Each row is a point. To make a cloud, some directions were put in groups of two or more. Within a group, all points are equally far from the middle, so they leave a hole (a ring in 2 directions, a hollow ball in 3). The other directions are filled evenly. Then the cloud was stretched, turned, moved and blurred a little. Count the holes, and give their numbers of directions, smallest first.
(in the rows, 128 means zero)

Cloud (14 x 2):
[[103 181]
 [ 98 162]
 [173 173]
 [129 194]
 [126 194]
 [105 128]
 [179  75]
 [198 133]
 [ 98 164]
 [112 190]
 [115 112]
 [132  91]
 [150 189]
 [155  79]]
Holes: 1 (2)

Cloud:
[[ 94 177 146]
 [ 61  78 173]
 [136 168 149]
 [ 72 191  81]
 [109 161 130]
 [101 124 173]
 [ 63  78 157]
 [102  86 102]
 [ 59 115 148]
 [ 91  96  90]
 [107 145 161]
 [143 211  86]
 [104  65 102]
 [133 222 107]
 [ 97 155 173]
 [ 83 158 149]
 [130 131 148]
 [149 201 125]
 [141 103 171]
 [ 65  88 149]
 [ 77  89 161]
 [113 168  79]]
Holes: 0

Cloud, 29 rows:
[[145 113  59 147]
 [167 116  80  79]
 [ 89 101 166 173]
 [105 103  73  93]
 [ 96  99  81  90]
 [182 169 135 105]
 [188  75  88 129]
 [176  97 142 188]
 [149 180 122 154]
 [188  59 126  95]
 [193  83 147  76]
 [104 129 113  60]
 [119  37 138 112]
 [ 92  69 145 167]
 [165 179 128 146]
 [175 141 105  70]
 [189 135 179 141]
 [173 166 127  91]
 [160 154 109  71]
 [110 156 128  70]
 [ 93 103 104  66]
 [189  80 155  75]
 [ 72 114 126 169]
 [176  92  71 125]
 [157 125  77 174]
 [188 105 177  84]
 [172  97  70 144]
 [174 145 114 183]
 [ 79  64 112 121]]
Holes: 2 (2, 2)

Cloud, 48 rows:
[[115  89 126 149 203 168]
 [104 117  67 116  95 108]
 [143 194  84 157  72  84]
 [104 157 132  91 177 168]
 [133 185 113 133  58  88]
 [108  62 172 190 119 151]
 [116 105  85  96  77 146]
 [ 67 140 132 102 111 130]
 [147 132 133 210  92 171]
 [195 178 138 205 112  94]
 [165 148 139 208  96 165]
 [ 86  95 135 198  92  98]
 [150 139 124  57  90 130]
 [139 153 169 145  70 144]
 [134 167  55 146 130 110]
 [125 119 153 217 190  88]
 [126 163 125  80 118 174]
 [168 114 119 189 171 124]
 [187 115 152 196 131 167]
 [207 169 147 181 128  92]
 [165  95 131 105 103 180]
 [ 69 142 136 110 106 126]
 [118 213 107 144 149  89]
 [108 138 117 242 156 102]
 [111 106 155 231 166 152]
 [121 120 130 233 146  80]
 [135 194 106 134  67  82]
 [124 122 119 170  39 145]
 [128 106 132 179 206  99]
 [ 91  84 141 195  82 126]
 [184 134 159 198 101 168]
 [168 110 126  85  81 137]
 [200 165 122 132 147 101]
 [117  98 164 125 161  85]
 [182 137 131 224 136 115]
 [167 198 156 194 143 103]
 [128  56 166 180 120 163]
 [168 114 116 137 150 179]
 [124 122 166 182 170  68]
 [166 186 117 206 108 135]
 [137  80 140 187  99  97]
 [ 88 108  94 140 181 175]
 [122  91 103 115 126 188]
 [191 124 146 133  81  98]
 [137 106 147 236 163 145]
 [134 182  73 156  69  87]
 [ 95 151 147 216 183 124]
 [137  67 154 180  83 134]]
Holes: 3 (2, 2, 2)

Cloud, 83 rows:
[[ 65 166 108 123  58  74 159 161]
 [147 141  90 127  65 244  98 110]
 [101 166 170 126 157 168  81 122]
 [203 143 143 128 149 152  88 164]
 [150 137  86 160 160 142 112 150]
 [170 165 120 103  82 160 175 145]
 [127 166 118  82 151 108  75 151]
 [208 145 101 114 142 138 161  94]
 [168 150 135 100 158 140 186 133]
 [ 95 173 105 179 130 241  78 128]
 [104 177  96 122  51 227 108 136]
 [134 124  78 201  36 133 123 101]
 [ 75 145 137  82  55  96 137 139]
 [200 144 100  44 157 216 137 110]
 [ 99 162 112 167 150 162 157 126]
 [ 80 152  91  95 136 111 130 187]
 [ 90 114 141 136 183 144  93 101]
 [160 131  68 104 108 147 136 163]
 [110 152  40 117 142 184  68  71]
 [171 141 117  95 147 181  28  99]
 [ 88 118 131 105  93 211 152  68]
 [130 160 109  88  96 147 189  91]
 [ 89 172 155 111 101 125 172 175]
 [198 164 121  96 171 207  61 164]
 [147 107 150 159  93 130 180 137]
 [146 110  91 104 152 142 101 209]
 [178 126  93  94 159 134 115 172]
 [162 137 110 134 150  65 164 166]
 [123 144 160  89 195 180 115 181]
 [123 168  81 106 118 120 126  66]
 [ 76 192 106 130 157 120 117  98]
 [134 143  27 188  70 185 124  72]
 [185  75  41 131 158 160  87 138]
 [137 155 133 105 127 178 163 104]
 [ 94 125  16 155  57 173 147  57]
 [147 185 166  73 149 147  91 149]
 [100 137 133  99 148  56 195 166]
 [207 129  92 143 128 184 182  92]
 [185 141 102 158  63 195 132  89]
 [156 124  85 103 157  99 181 139]
 [126 180  96 142  69 158 158 108]
 [ 89 101 122  91 157 127  80 114]
 [173 144  45  64 149 177 113  88]
 [176 125 130 152 139 195 107 134]
 [177  93  77 154 198 133 146 140]
 [124 120 156 121 174 101 128 175]
 [ 74 160  93  76 155  91 154 152]
 [130 178 124 204 115 162  52  74]
 [107  91  71 113 125 129 172 155]
 [135 148  13  94 135 179  81  56]
 [ 91 179 121 147 146 141 145  68]
 [130 156 171  92 150 118 142 154]
 [ 95 186  66 161 108 224 120  97]
 [190 127 141 145 155  69 155 186]
 [148 110  61  49 224 147 161 133]
 [ 96 173 179 160 109 178 131  78]
 [ 78 202 140 122 106 155  55 127]
 [147 169 102 166 178 179 109 128]
 [152 159 109 175  86 156 126  97]
 [ 85 231 103 180 142 157 155 161]
 [ 59 143  97 209 120 102 129  93]
 [ 82 169 151  91 142 144 161 102]
 [ 69 217 140 137 151 110 106 107]
 [130 123 124 108 163 100 174 160]
 [ 99 191 122 159  58 196  86 165]
 [103 205  68 106 130 176 173 150]
 [147 112  63  72 118  88 208 143]
 [ 68  82 117 143 146 120 121 164]
 [ 64 192 109 189 129 156 155 142]
 [100 172 155 116 186 114 116 136]
 [154 110  96 117 205  94 177 139]
 [ 81 172 121  74  18 180 100 148]
 [164 126  78  54 108 141 141 167]
 [179 190  97 114 134 188  84 219]
 [164 172 120 143  93 133 102 113]
 [ 65 141 108 119  81 131 113  98]
 [ 95 144  78 112 105 228 121  50]
 [ 72 106 114  98 134 175  90 112]
 [168 131  74  96 192 116 105 189]
 [167 133 104 103 164 108 142 136]
 [111  73  68 120  89 173  96 119]
 [164 156 117 163 105 184 185  96]
 [ 68 221 187 178 130 158 124 137]]
Holes: 0
